Every row gives one point. Examples show where two turns around zero, p and q, send a point. Where does a point land after both, in the order given? Backwards means that the second turn is done in reverse. Each puzzle has new turns, and all numbers are rounded.

Turn p:
7 29 => 29 -6
15 20 => 20 -15
-45 10 => 9 45
23 -59 => -59 -24
Turn q:
-15 8 => -16 6
55 -45 => 60 -38
-51 31 => -54 25
-8 -7 => -7 -8
18 13 => 16 15
Where do these land?
p, then q: -18 -11 => -13 16
p, then q: -39 20 => 15 41
p, then q backwards: 57 -9 => -14 -56

Turn p:
39 -12 5 -33 => 39 -8 12 -32
31 45 -3 58 => 26 25 -57 43
-23 4 27 -10 => -17 25 21 -4
-50 -11 19 -31 => -44 12 39 -20
-44 12 -15 -16 => -48 1 -3 -16
47 -38 -33 32 => 43 -54 -12 28
Turn q:
-4 -2 4 13 => -11 -1 8 -3
5 20 -1 39 => -16 10 39 11
-43 -51 18 -53 => -10 -16 -75 -41
32 -30 1 34 => -8 -45 31 3
-40 40 -35 -54 => 14 58 -55 28
19 43 42 3 => 28 31 38 -28
31 -21 -29 19 => 1 -38 15 31
Where do these land?
p, then q: 18 -17 17 1 => 15 -11 20 -13
q, then p: 31 48 -3 -5 => 41 35 -16 12
p, then q: -46 -48 -49 -35 => -34 -25 -63 -48
p, then q backwards: 14 0 29 66 => 16 36 -61 -11
q, then p: -17 17 6 -28 => 2 1 -32 -18

Turn p:
10 26 30 -15 -14 17 => 8 6 32 -31 9 16
22 18 -35 -21 -10 -17 => 11 20 -16 -25 -30 -24
-2 18 -14 27 21 -18 => -7 15 -37 -1 20 -3
5 -2 -18 77 -11 4 => 43 -13 -49 23 36 9
17 -59 97 -9 3 -11 => -30 -69 71 5 46 -25
2 2 -33 -17 -3 -15 => 1 16 -14 -1 -29 -18
18 9 0 -22 14 35 => -8 -13 5 -29 -22 27
-71 -12 -27 -19 1 3 => -19 37 7 58 -30 16
Turn q:
2 -2 -7 -23 -15 -36 => 1 -14 -8 -37 -10 -20
30 25 -26 32 48 54 => 15 9 -14 84 28 -8
-29 -21 -18 -35 -9 -20 => -39 -25 -3 -31 -9 -11
-42 6 16 19 -26 -22 => -19 36 26 -30 -17 1
29 -44 3 28 -17 12 => 24 -22 20 22 -39 23
-26 -12 37 -9 9 -35 => -6 -2 35 -44 19 6
54 54 -41 -3 31 33 => 31 5 -59 57 28 -32
-18 -5 36 -9 -21 14 => -9 12 2 -21 -1 41
Where do these land?
q, then p: -35 4 17 -28 17 -7 => -44 12 10 10 -11 17
q, then p: -37 -29 6 -11 -19 -29 => -11 12 54 15 -13 0
q, then p backwards: -22 77 39 7 -3 22 => -38 76 -5 27 4 -22
p, then q: 4 -17 32 20 -14 15 => 15 -23 24 16 13 20
p, then q: -14 -10 -49 -1 24 9 => -20 20 -13 16 -44 -14
p, then q backwards: 41 -16 -52 12 -21 -13 => 52 13 -34 -11 -27 -23
p, then q: 73 15 -17 22 35 28 => -39 -70 -40 5 -16 -6
q, then p: -37 -4 -15 -2 2 -49 => -28 28 38 9 6 -29
q, then p: 28 -20 38 -18 -20 25 => 18 -37 0 -11 -34 31

Turn p:
-8 8 -12 6 6 -10 14 -4 -11 => 2 7 -5 5 -1 -11 20 -12 3
23 -12 3 4 18 -10 4 -5 15 => 5 -9 17 0 21 8 -8 -21 0
7 -2 -5 7 -13 -15 7 2 8 => 3 11 -4 -7 -3 3 -8 -19 4
9 -16 -7 -47 4 -10 7 -4 10 => 2 -41 -6 -31 4 -3 -2 -11 7
-3 97 3 4 0 -2 5 -5 1 => -52 41 0 7 13 -67 0 11 19
-10 -21 -5 2 -4 2 -18 -9 -10 => 2 -7 0 0 -15 18 8 4 -21
-9 -2 12 6 21 -2 -4 -1 -5 => 2 -9 14 20 -2 -4 6 2 -2
-5 -7 -2 -4 -9 27 7 -12 14 => -12 -4 -13 -3 10 23 2 14 11
19 -5 3 5 -4 12 1 -10 -18 => 7 11 14 -14 8 10 11 11 -4
-5 -6 -10 9 -2 4 2 53 9 => 34 4 -29 17 2 -10 -27 4 -2
-5 -18 -7 7 -13 2 -23 -4 -5 => 1 2 -4 -3 -15 19 -2 4 -24
-13 -16 27 3 -5 2 -1 1 -8 => 8 -5 14 9 -22 13 -1 12 10
Turn q:
-5 28 7 15 4 20 -3 3 15 => 0 15 8 -7 1 4 -28 25 2
22 13 9 6 12 -7 -1 4 -18 => -2 2 10 -5 -4 -15 -10 -10 -27
16 5 23 -11 4 -14 20 1 -14 => 4 -8 27 -10 -5 -22 8 -13 -9
-5 11 -11 28 -6 32 16 17 0 => 34 26 -5 -2 -6 10 -17 18 -1
2 -6 -16 -15 -29 -17 -7 6 -4 => 0 -18 -23 8 -19 -13 7 -9 13
12 -13 7 15 21 -20 -4 16 20 => 3 -7 -5 -9 38 -8 -13 -15 -6
-16 1 -1 21 9 -20 16 -1 6 => 10 9 10 22 23 -10 -4 -3 8
-20 -2 1 -27 -10 25 -34 1 11 => -25 -11 -21 -14 -9 19 11 33 10
10 -15 -15 -34 8 -12 2 4 -15 => -13 1 -13 -10 -8 -12 31 -22 -3
-15 -25 0 -15 12 -3 -30 -29 -20 => -32 -14 -5 19 2 24 30 -1 -16
8 7 -3 -13 1 4 9 -27 5 => -16 7 17 -2 -14 10 0 -13 12
-8 -4 -3 30 -26 12 16 5 15 => 36 -1 -1 10 -1 13 -18 8 19
Where do these land?
q, then p backwards: -5 16 0 20 18 -33 12 -22 9 => 12 22 17 25 25 -11 0 1 23
q, then p: -1 -3 -9 -11 -7 7 17 -16 -25 => -5 25 0 -10 -4 8 3 2 25
p, then q: -3 -12 41 4 -2 -6 -20 28 2 => 7 -41 -14 -8 -2 5 -24 10 -19
q, then p: -3 8 23 -11 12 -11 -28 4 7 => 17 -25 -6 18 -21 -5 7 0 -6
q, then p: -16 4 23 -17 -7 -15 -1 29 15 => 22 -28 -3 3 -2 -8 -16 -28 3
q, then p backwards: -8 -22 -24 -5 -5 20 -2 -6 2 => -14 -18 -12 12 -17 11 18 -8 0
p, then q: 11 -8 -6 -1 7 23 18 -11 5 => 1 23 3 -20 15 8 6 -1 1
p, then q: -14 -7 17 -5 15 13 -20 49 -9 => 21 -25 -32 -2 7 -11 -19 -17 -31
p, then q: 3 17 -19 4 -14 11 15 -12 2 => -11 29 0 1 0 -11 2 5 17
q, then p: 27 -5 -25 -9 -3 11 1 -6 -7 => -24 9 -12 -24 -3 6 14 7 0
p, then q backwards: 8 4 -7 24 1 -35 7 -20 4 => 22 -5 -16 -6 20 -12 21 -23 -8
q, then p backwards: 1 9 -13 6 -15 14 2 -17 -6 => -15 -10 14 14 -16 -5 -4 3 2
